Each row of a before or after table is a point. The points were changed in one or more steps. Then noise was added and the rows were shuffled. The steps act on columns, c1 being the first. Name the steps. A step turns or swaps two columns, mirrors them in a line or flattens them onto one, adds a multiple of one to another, or multiplies or shifts one. Angles are multiples of 10 degrees, from the lower column toward the higher: turns from -170 to 170, lines from 10 to 170 but not 90. Use the fewest steps. Two steps may share a column if one is a turn and the other turns, adds or multiplies; they go together, in the order done. Otherwise the lowest column goes first.
In the rows, zero is written as 128.

Before (14 x 3):
[129 99 97]
[136 130 126]
[129 119 126]
[128 153 125]
[148 144 127]
[182 156 68]
[141 90 127]
[161 149 127]
[125 99 125]
[134 158 86]
[156 118 130]
[188 111 70]
[135 157 130]
[128 136 107]
After, 14 rows:
[155 140 126]
[143 207 131]
[144 180 126]
[128 186 94]
[167 193 126]
[141 208 61]
[131 149 78]
[130 169 125]
[183 168 131]
[236 206 32]
[128 203 124]
[121 149 123]
[194 199 125]
[248 160 35]
Steps: multiply c1 by 2; shift c2 by 50; multiply c3 by 1.6

Before, 8 rows:
[118 148 67 173 130 97 108 144]
[133 111 161 207 92 183 84 141]
[57 153 65 104 124 95 91 157]
[144 132 153 176 82 169 168 108]
[87 160 91 135 165 99 118 190]
[140 95 152 104 93 106 139 111]
[150 124 107 111 53 96 160 153]
[157 156 100 117 100 128 119 137]
After (8 x 8):
[140 194 63 166 121 97 148 98]
[130 129 160 110 102 107 112 150]
[86 203 43 94 108 98 166 108]
[138 74 159 181 100 171 74 134]
[168 152 111 111 99 132 132 120]
[103 202 77 114 161 97 152 61]
[120 27 156 192 75 186 159 85]
[157 175 110 103 68 92 73 111]
Steps: turn c1 and c3 by 20 degrees; add -1.5 times c6 to c2; mirror c4 and c8 in the line at 170 degrees; mirror c5 and c7 in the line at 10 degrees

Before:
[136 78 101 147 56 72 170 71 152 136 119]
[104 161 103 179 149 164 92 166 104 71 95]
[102 125 123 144 132 182 160 153 149 135 128]
[126 84 138 164 144 116 162 122 167 164 184]
[143 116 95 137 148 113 167 111 179 171 141]
[142 146 113 191 152 181 158 141 105 102 111]
[110 159 139 158 146 134 152 151 98 122 101]
[143 109 101 141 119 104 203 150 171 147 183]
[125 74 78 155 102 109 133 129 118 202 153]
After, 9 rows:
[145 108 126 96 132 103 201 124 167 162 12]
[143 117 94 118 159 115 166 132 181 163 106]
[124 72 129 94 162 113 130 127 119 213 94]
[107 126 122 115 137 182 164 123 152 133 141]
[142 148 98 72 104 184 161 127 105 119 222]
[106 166 98 89 72 161 94 126 102 113 247]
[135 76 174 114 106 67 170 130 155 184 163]
[126 84 123 73 171 117 163 128 167 135 31]
[109 163 120 114 130 130 155 130 101 105 217]
Steps: turn c3 and c5 by 60 degrees; turn c5 and c10 by -60 degrees; turn c4 and c11 by 160 degrees; multiply c11 by 2.5; multiply c8 by 0

Before (8 x 18):
[117 123 121 129 122 173 133 146 129 127 125 121 135 115 118 117 124 109]
[108 135 114 129 129 199 69 145 138 140 124 84 128 142 107 139 140 132]
[116 112 132 143 133 119 141 119 129 123 97 98 133 114 107 111 152 109]
[127 108 213 149 105 116 142 142 174 168 127 112 143 109 128 150 116 108]
[107 113 129 133 122 115 138 137 148 138 111 119 142 149 171 113 146 118]
[143 121 160 113 121 99 61 139 129 124 141 127 147 113 115 133 153 161]
[249 135 123 128 109 104 112 99 123 164 115 127 129 211 194 124 127 117]
[108 124 140 163 104 115 135 138 124 129 154 118 104 157 95 133 118 115]
After (8 x 18):
[105 111 132 106 122 129 137 129 141 126 111 117 106 94 174 111 151 114]
[117 113 133 156 131 127 147 128 112 122 83 101 120 136 108 107 154 109]
[146 120 99 119 120 88 60 130 109 128 136 122 99 137 112 131 160 162]
[104 130 138 144 126 210 68 138 139 143 111 82 134 109 105 144 138 132]
[119 121 138 140 124 182 135 139 119 124 123 121 121 131 117 117 131 113]
[124 114 45 153 102 125 134 138 81 157 127 118 94 105 130 152 119 108]
[110 128 114 186 108 122 136 136 165 127 149 119 148 115 94 134 114 118]
[249 136 137 78 109 41 114 118 223 162 113 128 126 75 197 126 134 120]
Steps: add -0.5 times c1 to c6; turn c3 and c13 by -170 degrees; add -0.7 times c15 to c4; multiply c8 by 0.4; multiply c14 by 1.3; turn c9 and c14 by -120 degrees; add 0.3 times c12 to c11
